Each row of a before or after table is a point. The points were changed in one or more steps. Then noise was added and the rows were shuffled. The steps act on how far a point lies along the listed directions, d1 being the first. Name the steps. A step turns or swaps two directions, mirrors them in a line or flattens them onto one, adds a multiple of one to another, or multiplies one. Angles are multiples of 10 degrees, from the lower direction toward the higher: turns from -170 to 170, lines from 10 to 170 but not 90. Use the fewest steps. Two steps may share a direction if one is a turn and the other turns, adds or multiplies; they go together, in the order done. Otherwise the lowest direction goes first.
In the rows, 100 means zero.

Directions:
(1): [114 137]
(2): [137 86]
Before (12 x 2):
[113 137]
[52 80]
[42 113]
[93 126]
[67 78]
[108 91]
[68 67]
[103 113]
[58 128]
[46 95]
[81 119]
[107 117]
After (12 x 2):
[123 117]
[116 95]
[126 102]
[125 157]
[133 80]
[103 150]
[133 140]
[86 96]
[90 150]
[85 136]
[75 141]
[117 92]
Steps: turn d1 and d2 by 100 degrees

Directions:
(1): [142 117 67 99]
(2): [95 67 77 61]
(3): [137 70 131 103]
(4): [106 130 125 59]
Before (14 x 4):
[122 104 75 113]
[124 133 133 61]
[103 97 128 126]
[128 88 57 103]
[144 126 77 110]
[111 105 66 116]
[133 130 73 70]
[146 109 84 133]
[120 142 101 86]
[103 57 73 115]
[128 131 128 85]
[88 86 71 125]
[86 155 107 83]
[81 100 141 123]
After (14 x 4):
[122 85 59 137]
[81 128 152 96]
[110 139 110 94]
[135 99 56 152]
[123 101 50 168]
[132 112 98 103]
[116 67 35 134]
[88 124 118 116]
[106 67 83 122]
[136 104 142 81]
[123 74 67 137]
[140 94 61 105]
[111 142 114 68]
[85 73 60 120]
Steps: add -1 times d1 to d4; mirror d2 and d3 in the line at 170 degrees

Directions:
(1): [89 76 111 125 61 64 102 146]
(2): [83 79 121 59 124 122 131 138]
(3): [138 135 125 77 56 109 122 103]
Before (10 x 8):
[132 128 93 112 32 79 98 81]
[139 138 105 67 75 136 132 139]
[104 82 115 81 104 115 109 113]
[74 81 109 118 98 106 106 129]
[110 117 97 70 127 121 109 95]
[69 73 115 67 116 110 117 122]
[103 119 90 91 123 116 94 69]
[97 94 68 126 109 105 59 59]
[143 129 120 82 32 96 129 124]
[94 99 102 125 71 89 99 129]
After (10 x 8):
[133 125 91 131 12 61 90 86]
[101 80 120 65 121 129 118 114]
[138 138 108 53 89 149 138 138]
[63 68 123 34 146 139 134 127]
[66 73 120 90 120 127 123 142]
[115 125 90 81 122 116 98 81]
[107 101 55 168 76 74 36 46]
[114 132 78 121 102 96 74 51]
[86 90 112 104 84 100 113 147]
[137 122 127 65 43 107 141 137]
Steps: turn d1 and d2 by 30 degrees; multiply d2 by 2
